Every row gives one point. A path goes straight from each point to the next, and from the last back to the first. The post is the endless flat space through its rows: a point in 2 columns, a line in 3, a plane in 4, and so on, so that a path can go around it. How many times does the path go around the post? Going back the other way cancels.

Post:
9	-2
Path (14 x 2):
25	40
-35	20
-38	-18
-1	14
46	39
53	-33
15	-60
-32	-9
-11	29
22	54
-20	4
-24	-30
20	-41
27	-5
Times around: 0

Post:
-1	-4	-12
23	6	26
Path (9 x 3):
30	-19	42
26	-16	-32
40	21	-7
60	-11	29
30	-25	37
28	0	2
33	17	24
-11	22	14
-19	-19	27
Times around: 1

Post, 5 rows:
0	35	15	-17	-16	19
-13	10	-25	-29	2	-12
-5	-16	0	28	-18	2
-7	-25	18	13	38	0
31	-25	-38	25	13	-58
Path:
19	-5	-26	-17	15	-38
3	7	-23	-16	-8	7
-1	17	-1	1	60	24
-17	-9	-25	29	17	-24
-7	-9	1	-2	0	-23
-6	2	6	-49	-17	-23
10	-44	3	10	-4	9
-4	-4	-20	22	-4	20
-13	33	-6	-7	11	23
14	16	5	-8	20	-32
30	-23	13	40	-14	-56
19	30	39	2	0	0
0	-6	13	-44	25	-25
15	5	22	-21	29	22
11	-23	-29	30	29	-10
-10	34	-51	-17	19	-8
5	20	-14	32	-13	-40
11	-28	-24	35	-26	-41
Times around: 3

Post (7 x 8):
5	9	3	1	5	17	-39	14
-4	-10	6	-20	-17	-12	17	-26
22	31	5	6	8	1	-43	36
41	11	-9	1	-12	22	-27	17
-22	-2	-21	-35	-4	-16	58	-35
18	2	12	10	16	8	-23	28
1	1	-15	-7	22	-17	36	-45
Path (21 x 8):
39	-10	18	-6	-11	4	11	-24
6	-19	4	4	-2	12	20	-32
7	2	8	15	2	-19	-17	20
-11	-18	19	-5	29	-18	-10	2
2	3	37	-13	41	5	-21	-6
23	25	-27	-6	-11	42	-20	-11
-19	9	22	22	29	-2	-10	38
-5	-13	-7	17	18	-7	-19	6
23	38	3	6	56	-23	-52	-21
20	12	-5	-16	12	25	-16	-14
12	-4	0	-13	-9	46	16	-3
-2	-5	-4	-17	44	12	15	-39
21	3	-11	-23	-12	-13	18	-2
-20	-19	10	-14	-20	-36	36	10
18	16	-38	-7	-16	36	38	5
16	-25	33	26	52	11	1	-37
4	-4	28	-20	27	-7	-46	-7
22	-16	4	6	-2	-3	-12	6
-6	8	-18	3	-5	-22	43	3
38	57	-14	15	-9	46	-60	34
24	8	-25	-18	46	14	23	-28
Times around: 0

Post (8 x 9):
10	37	-19	9	-12	-5	-31	-13	-1
3	-24	20	-10	-19	5	13	6	3
-25	-28	18	3	0	3	17	-8	5
9	-4	3	-34	8	-16	-9	-3	-22
27	-15	0	-17	10	-21	-28	15	-14
8	40	-1	23	-8	-13	-9	-12	11
3	44	-24	20	-23	-29	-17	-8	8
-2	3	11	-22	-1	-14	-8	15	-10
Path:
18	-11	-8	-17	-18	-3	-25	21	-40
-3	9	10	-12	-59	-15	10	18	7
-40	19	25	-29	11	-7	-7	-7	-4
-8	7	5	0	-10	-51	-8	15	-30
-18	25	21	-31	-1	-7	1	15	-21
24	32	-29	-2	8	-46	-20	-7	-8
-25	46	-12	-20	-3	-10	-3	-11	19
-34	27	-11	8	16	16	-2	-20	1
-8	0	-7	4	-4	3	-16	3	-16
16	33	6	-13	-44	-24	-1	4	-23
-11	-1	40	-49	-10	-22	12	25	-8
38	-20	2	-16	-8	-27	-37	24	-2
-38	-49	47	-11	27	15	11	-5	-22
-18	26	-1	-20	12	-24	-11	19	-37
-13	5	16	-10	13	9	1	1	-19
-1	0	-15	12	-2	-33	-19	19	-8
3	4	-32	-2	-1	-13	-15	1	-6
2	2	-13	2	28	-32	-21	5	7
9	36	-1	-7	-10	2	1	-4	-21
8	60	-17	27	-9	-50	12	-13	-9
16	-5	9	18	9	-5	-9	18	23
29	-3	5	-13	-16	23	2	1	-6
37	-2	11	19	-9	-5	-5	15	-23
-5	11	-7	-4	-31	17	-22	-10	-17
-18	-28	7	-28	4	-4	-12	1	-12
16	-8	35	-15	15	-5	-1	19	20
27	9	-9	-10	6	21	-27	-20	2
1	2	2	25	30	-12	-9	-11	13
-9	-4	-21	12	0	-22	-23	10	-7
Times around: 1

Post, 11 rows:
21	-37	23	-15	14	10	-15	4	-19	13	-16	26
14	-17	1	-9	-1	48	0	-12	0	5	-8	10
-19	12	-44	16	-15	13	1	18	3	-21	-7	-5
11	19	3	11	3	-11	-11	6	9	0	11	1
0	21	2	4	10	-2	3	3	-11	-31	4	2
27	-38	25	-26	10	28	-24	-3	-3	-11	-17	9
-7	-11	-8	19	22	-16	-14	3	1	-15	12	5
20	0	-13	7	-1	-9	-10	-6	-5	-21	9	11
39	6	1	32	45	-33	-8	33	28	-24	-9	28
30	3	-10	-8	35	-4	0	18	-4	-18	15	3
-24	-17	-36	0	7	-10	14	9	23	-16	-23	7
Path:
6	6	9	4	-6	22	-24	-5	-21	4	7	5
17	-19	3	-1	7	-2	-10	-26	-20	-16	-10	11
17	12	12	1	46	29	-5	30	-9	-9	-14	16
-21	4	13	12	27	-16	-1	9	14	-23	1	13
14	2	8	3	26	5	16	18	-7	-22	24	-2
7	-7	-8	19	5	-9	-15	12	-2	-15	25	17
18	-22	-7	0	5	-1	-17	-5	-2	-23	-5	25
-5	0	-6	10	11	1	10	1	30	-60	-7	2
6	0	-18	11	3	-24	0	-3	35	-39	-8	-14
12	-11	1	20	15	-33	-18	-9	-16	-15	-10	13
12	8	-8	-21	-7	28	-4	-8	-24	2	4	5
Times around: 1
